Each row of a before or after table is a point. One or more steps were done to the points. Then noise was added and the rows were shuffled. The steps act on columns, c1 being the first. Name the steps. A step turns or swaps two columns, mirrors them in a line or flattens them onto one, adds a multiple of one to another, or multiplies or shifts one. Angles are multiples of 10 degrees, from the lower column toward the higher: turns from -170 to 170, lines from 10 to 170 but not 90. Use the fewest steps. Two steps may share a column if one is a turn and the other turns, adds or multiplies; they go together, in the order done. Otherwise the lowest column goes first.

Before (9 x 2):
[[ -6   9]
 [ -3 -26]
 [ 12  24]
 [ 11 -17]
 [ -8  22]
 [ -6  38]
 [-41  -7]
 [ -5   3]
 [ -9 -17]]
After, 9 rows:
[[ 16  23]
 [ 32 -43]
 [ 16 -68]
 [ 31  59]
 [ 14   9]
 [ 12  56]
 [-21 -18]
 [ 11 -43]
 [ 13  96]]
Steps: shift c1 by 20; multiply c2 by 2.5

Before:
[[ 77 -27  15]
 [-49 -22  44]
 [ -9 -16 -27]
 [  2 -16  36]
 [-23  12 -17]
 [-53   9  65]
 [-34 -48  17]
 [ 62 -24 -28]
 [  3 -62 -14]
 [ -6 -31  53]
 [-31 -67 -14]]
After:
[[ 91 -25   6]
 [ -6  14 -12]
 [-12 -69 -34]
 [-31 -23  39]
 [ 26 -64 -28]
 [ 19 -16  31]
 [ 13 -33  42]
 [-13 -48   5]
 [  9 -15 -32]
 [-33   9  71]
 [ 77 -19 -30]]
Steps: shift c1 by 20; add 0.3 times c2 to c3

Before (12 x 4):
[[ -8  12  17  19]
 [-38   4 -17 -11]
 [ 42   7 -28  10]
 [ 31   3 -42 -54]
 [ 18  -8  12  31]
 [-13 -27  29   5]
 [ -3 -16   1 -29]
 [ 21  17 -35 -38]
 [  9  -7  47  26]
 [ 52  61 -42 -24]
 [-30  12   8 -19]
 [-14 -17  28  31]]
After:
[[ -6  49  42 -21]
 [  1  57   8 -25]
 [  9 -70 -50 -26]
 [ -6  30  18 -30]
 [ -3 -45   4  45]
 [ -4  63  34 -16]
 [  9 -78 -38  24]
 [  6  11 -32 -14]
 [  1 -18  -9   6]
 [ -5  21  30  18]
 [  7 -92 -48  49]
 [ -1 -40  16   8]]
Steps: flatten c1 and c3 onto the line at 100 degrees; multiply c4 by 2; turn c2 and c4 by -120 degrees

Before, 12 rows:
[[  4  -7  13  64 -43  52]
 [-95  31   4 -21  39 -20]
 [-54  -6 -36 -35  27 -53]
 [ -6 -24   0  -1  -6  55]
 [-91  -8   8 -17 -30 -23]
 [-21  42 -64 -36  -4  -3]
 [-15 -33  51  40 -20  54]
 [ 38   1   5  22 -23  43]
 [-71  40  20 -57 -32 -12]
 [-23  -2 -38  -4  33   3]
 [-55  11  28 -29  20 -59]
 [ 23  29 -67  20  26  -7]]
After:
[[-23  31  17 -31 -16   6]
 [-58 -30  -5  -8 -39 -62]
 [ -6  13 -22   8   2  56]
 [ 23  40  59 -31  15 -11]
 [-14 -31 -53   9  41  56]
 [  3  -7 -10  20  74  50]
 [-69 -38  24  52 -40 -16]
 [-50  36  17 -11 -42 -53]
 [-96 -19  28 -31 -35 -18]
 [-88  -1  -8  30  -6 -22]
 [-21  35  74  12 -33   3]
 [ 40  -9  -7  15  27  46]]
Steps: turn c2 and c3 by 120 degrees; turn c4 and c5 by 110 degrees

Before (14 x 8):
[[ 22 -35  -4  27  64 -28  25   4]
 [ 15 -69 -19 -43 -33 -49   3   6]
 [-20  11 -14  18 -61  -9  18 -32]
 [-12 -27  44  17 -61  -4   8  14]
 [-15  -3  -7   6  84  -8  22 -59]
 [-13  15  -5  17 -31 -40  26 -59]
 [ -9   7 -20  21  13   4  -4  12]
 [ 24   6 -19  23 -52 -25 -45  12]
 [ 17   2  51 -63  76 -40   1  22]
 [  8   0 -13  -8 -17  -8  -9  18]
 [ 15   3 -12  32 -52 -14   1   6]
 [ 20  -2 -16 -16 -35 -15  22  28]
 [-29   6 -18   7 -33   1 -16  14]
 [-67   7 -17  -8 -53 -56  10  29]]
After:
[[ 17 -19  -8 -27 -41 -67  -3 -91]
 [-13   4  52 -92 -21 -49 -10  36]
 [ 27  -9 -16  28   5  62  -8 -52]
 [-32 -34 -19 -54   8  55  53  12]
 [ 28  16 -18  15  12  30  13  22]
 [  6 -24  47  27  12  57  17  23]
 [ -9   0 -13  35  -7  54  -6  11]
 [-32  47 -20  26 -13  58   3  17]
 [ 69  -6 -21 -20  -7  76  13  50]
 [-12  13 -13  -6   4  18  -1  29]
 [ 23 -14  -2  -1 -30  52 -23 -92]
 [ 14   5 -20  15 -13  -8   1  19]
 [-16 -19 -12  -8  16  36 -10  43]
 [-27 -37  -8 -16 -56 -39  16   5]]
Steps: turn c2 and c7 by 60 degrees; turn c1 and c7 by -160 degrees; turn c5 and c6 by -120 degrees; turn c4 and c5 by -40 degrees; multiply c8 by 1.6

Before:
[[-52 -13 -12  36 -44 -35  -9 -15 -33]
 [  9 -65  -9 -13  59  37  -7 -16  10]
 [ 19 -42 -16   4  -9  26 -52 -34   7]
 [-71 -25 -74  27 -56 -19  -8  35 -57]
 [  5 -63 -30 -45  10  18  -5 -42  18]
 [-38  12 -67  35 -28 -41  -4  14 -12]
 [  6  49  21 -37   0 -30  -5  57  -2]
 [ 36  -7   3 -21   7 -50   2  46 -17]
 [-31 -39 -13  18 -41 -20 -33   8  36]]
After:
[[  5  18  -2 -69 -59  13 -11  43  -2]
 [-72  77 -13   7  17 -20 -34 -55  66]
 [ 11 -35  -5 -32 -99  36  -8  16  -9]
 [-32  20 -12  16  26 -45 -25 -20  12]
 [-30  64 -12  -4  -6 -18 -32   4 -60]
 [  5 -23   2 -56  45 -30   5 -55 -29]
 [ 33  -1   4 -40  -9 -49   4 -49   0]
 [-52  55  -4  14  14 -32 -15   4  66]
 [ 19  30 -16 -21 -28  30 -44  37   7]]
Steps: multiply c5 by 1.3; turn c2 and c5 by 120 degrees; flatten c3 and c7 onto the line at 70 degrees; shift c4 by -20; turn c8 and c9 by -160 degrees; multiply c9 by 1.6

Before, 13 rows:
[[-30 -28  32  -7  -9  23   5  47   8 -14   5]
 [ 35  32 -51 -68 -10 -11   5 -19 -75  12 -45]
 [ 35  48 -57 -10 -15  23  34 -13 -18 -24 -43]
 [ 58  17 -34  -6 -21 -38  20  38 -42 -13 -31]
 [-50  31  -3  25  -8 -55   5  -3   9 -19  23]
 [-56 -54  17  33  -2  -8   3  22 -19 -49 -45]
 [-19 -39  49   7   2 -15 -39   6  28 -74  -9]
 [-10 -26  66  45  -3  22 -17   8 -41 -47 -10]
 [-34 -48  11  55   2  19 -68  30  -4 -33   5]
 [ -1  13   8  24  29 -38  18 -16  17  25 -13]
 [-25 -30  36  30 -19   3 -43  24  14 -19 -56]
 [-36 -95  46  54 -40   1 -25  -9  21 -35  12]
 [ 13  59 -15 -12 -54 -22  11  -1 -30   9 -37]]
After (13 x 11):
[[-34 -25 -38 -21  -5  -9  16  26  14 -33 -55]
 [ 40 -10  20  44 -33 -40  49   2 -24  -8 -33]
 [  8 -30  -2   6  -7  -4  30 -14  11   0 -10]
 [-18 -33 -77 -32  10  17  -8   9 -38  11  -6]
 [ 57   9  35 -12 -27 -32  53  40 -42 -35 -29]
 [-41   9 -35  -4  10  11  -3  45   5 -69   6]
 [-78 -28 -56 -74 -15 -23 -33 -13  16  31  16]
 [ 55   1  44  25   4   2  83 -12 -16  61 -39]
 [-57 -41 -23 -41  10   8 -70  25  -5 -13   4]
 [-37   4 -70 -25  -8   0 -28  11  24  36  -8]
 [-32 -39  -5  36 -28 -36 -19  -4  12  22  21]
 [ 46  60  51  34 -11 -11  52 -15 -73  37 -50]
 [-76 -22 -27 -25  -7  -8  44  24 -16   9 -43]]
Steps: turn c1 and c2 by -30 degrees; turn c2 and c4 by 110 degrees; turn c3 and c10 by -160 degrees; add -1.5 times c8 to c10; flatten c5 and c6 onto the line at 50 degrees; add -1 times c11 to c7
